Each row is a point. The last column is the point's height on a tilted bowl or saddle (a function of degree 2), plus a little noise. Count its main directions that bend up, bend down and stay straight.

Points (12 x 3)
[[-0.34  0.00 -0.45]
 [ 0.02  0.19 -0.33]
 [-0.75 -0.14 -0.42]
 [ 0.05 -0.10 -0.32]
 [-0.63  0.30 -0.51]
 [-0.03  0.32 -0.24]
 [ 0.15  0.52  0.16]
 [ 0.30 -0.24 -0.17]
 [ 0.49  0.15 -0.17]
 [-0.09 -0.17 -0.29]
 [ 0.07  0.29 -0.24]
 [-0.47 -0.22 -0.30]]
Directions: 1 up, 0 down, 1 straight

Points (18 x 4)
[[-0.23 -0.05 -0.14  0.18]
 [-0.19  0.00  0.32  0.30]
 [ 0.12 -0.21 -0.19  0.10]
 [ 0.36 -0.30 -0.14  0.22]
 [-0.42 -0.49 -0.38  0.69]
 [-0.01 -0.17  0.58  0.50]
 [ 0.33  0.53  0.08  0.24]
 [ 0.46 -0.09 -0.31  0.22]
 [ 0.41  0.77 -0.20  0.47]
 [ 0.09 -0.19 -0.42  0.12]
 [ 0.39  0.36 -0.26  0.17]
 [-0.07 -0.25 -0.04  0.17]
 [ 0.48 -0.39 -0.21  0.37]
 [ 0.23  0.03  0.53  0.36]
 [-0.22  0.20  0.08  0.18]
 [-0.16 -0.24 -0.29  0.20]
 [ 0.53  0.44  0.19  0.41]
 [ 0.17  0.14 -0.53  0.12]]
Directions: 3 up, 0 down, 0 straight

Points (17 x 4)
[[ 0.15  0.04 -0.41  0.28]
 [-0.04 -0.25 -0.33  0.16]
 [-0.12 -0.24 -0.29  0.16]
 [ 0.12 -0.09  0.17  0.32]
 [-0.33 -0.24  0.40  0.23]
 [ 0.08 -0.06  0.42  0.28]
 [ 0.33 -0.17 -0.37  0.42]
 [-0.63  0.77  0.15 -0.01]
 [ 0.34 -0.54 -0.43  0.24]
 [ 0.12 -0.06 -0.11  0.29]
 [ 0.48  0.06  0.32  0.54]
 [-0.61 -0.06 -0.21  0.43]
 [ 0.47  0.24 -0.15  0.43]
 [-0.38 -0.05  0.29  0.32]
 [-0.49  0.15  0.34  0.37]
 [ 0.30  0.22  0.48  0.32]
 [-0.15  0.19 -0.28  0.18]]
Directions: 1 up, 1 down, 1 straight

Points (23 x 5)
[[-0.03  0.18 -0.17 -0.17 -0.02]
 [ 0.25 -0.01  0.00 -0.35 -0.27]
 [-0.01 -0.08  0.22  0.51  0.12]
 [-0.67 -0.51  0.00  0.02  0.25]
 [ 0.78 -0.20 -0.34 -0.36 -0.76]
 [ 0.29 -0.03  0.28  0.02 -0.19]
 [ 0.35 -0.48  0.08 -0.20 -0.42]
 [-0.65  0.05  0.08 -0.34  0.38]
 [ 0.13 -0.01 -0.02  0.17 -0.02]
 [ 0.67 -0.07  0.32  0.40 -0.37]
 [-0.05 -0.63 -0.32  0.01 -0.17]
 [-0.12 -0.01  0.10  0.09  0.13]
 [ 0.29 -0.10  0.29 -0.21 -0.30]
 [ 0.61 -0.30  0.12 -0.40 -0.74]
 [-0.10 -0.32  0.02 -0.06  0.05]
 [-0.76 -0.10  0.12  0.17  0.41]
 [-0.04 -0.33  0.00 -0.21 -0.05]
 [ 0.08 -0.71  0.03 -0.01 -0.26]
 [-0.42  0.35  0.06 -0.25  0.19]
 [ 0.18 -0.31  0.20  0.26 -0.05]
 [-0.19 -0.29  0.80 -0.12  0.08]
 [ 0.56  0.11 -0.44  0.03 -0.37]
 [-0.29 -0.65 -0.12  0.18 -0.01]]
Directions: 0 up, 2 down, 2 straight

Points (43 x 7)
[[-0.10 -0.10 -0.47  0.09  0.15 -0.36  0.15]
 [ 0.14 -0.70  0.66  0.18  0.19 -0.10  0.43]
 [-0.06 -0.03  0.18  0.08  0.04 -0.42  0.29]
 [ 0.66 -0.05 -0.36  0.27 -0.28 -0.48  0.33]
 [ 0.14 -0.41 -0.28 -0.25  0.38 -0.63  0.50]
 [-0.05  0.08 -0.25  0.10  0.56 -0.06  0.24]
 [ 0.31 -0.44 -0.06 -0.12  0.18  0.03  0.26]
 [ 0.22  0.01 -0.54 -0.94  0.46 -0.16  0.74]
 [-0.22 -0.24 -0.61 -0.30  0.10 -0.02  0.18]
 [-0.48 -0.22 -0.19  0.34 -0.06  0.17 -0.03]
 [-0.08 -0.18 -0.18 -0.33  0.25 -0.10  0.22]
 [-0.35 -0.16 -0.08  0.31  0.28  0.56 -0.04]
 [-0.43 -0.31 -0.42 -0.27  0.31 -0.07  0.13]
 [ 0.72 -0.59  0.17 -0.41 -0.18 -0.57  0.75]
 [ 0.04  0.10  0.67  0.15  0.01  0.41  0.22]
 [ 0.05  0.21  0.30  0.40  0.35  0.08  0.22]
 [-0.05 -0.32 -0.17 -0.27  0.30  0.06  0.21]
 [-0.47  0.00 -0.13 -0.23 -0.42 -0.28  0.18]
 [ 0.13 -0.46 -0.07 -0.13  0.03  0.14  0.18]
 [ 0.05  0.12 -0.41 -0.27 -0.17  0.32  0.21]
 [ 0.37  0.22 -0.31 -0.31 -0.44 -0.03  0.23]
 [ 0.04 -0.22  0.05  0.14  0.12 -0.55  0.33]
 [-0.53  0.38 -0.52  0.16  0.49 -0.52  0.30]
 [ 0.06  0.47  0.40 -0.19 -0.08 -0.31  0.53]
 [-0.13 -0.69  0.04  0.54 -0.15  0.13  0.11]
 [ 0.26 -0.21  0.43  0.14 -0.22  0.23  0.16]
 [ 0.66  0.16  0.49  0.14 -0.06  0.66  0.18]
 [ 0.14 -0.02 -0.50  0.35  0.47 -0.14  0.30]
 [ 0.31 -0.46  0.15  0.14  0.90  0.06  0.47]
 [-0.02 -0.43 -0.31 -0.44 -0.05 -0.07  0.27]
 [ 0.19 -0.62 -0.45  0.42  0.21 -0.11  0.30]
 [ 0.08 -0.31 -0.09  0.04  0.06 -0.05  0.13]
 [-0.16  0.04  0.37 -0.11 -0.13 -0.12  0.28]
 [-0.05  0.15 -0.52 -0.01  0.13 -0.04  0.15]
 [ 0.28 -0.28  0.24  0.35 -0.14 -0.22  0.25]
 [ 0.08  0.30 -0.43 -0.27  0.17  0.29  0.30]
 [-0.14 -0.02  0.24  0.60 -0.51  0.07  0.21]
 [ 0.13 -0.16  0.28 -0.06  0.49  0.12  0.25]
 [ 0.27  0.06 -0.26 -0.58 -0.06 -0.40  0.37]
 [-0.04 -0.16 -0.12  0.30  0.28  0.23  0.04]
 [ 0.49 -0.04 -0.32  0.60  0.06  0.02  0.22]
 [ 0.66  0.27  0.38 -0.48  0.25 -0.18  0.67]
 [-0.28 -0.27 -0.13 -0.10 -0.52  0.22  0.17]]
Directions: 4 up, 0 down, 2 straight
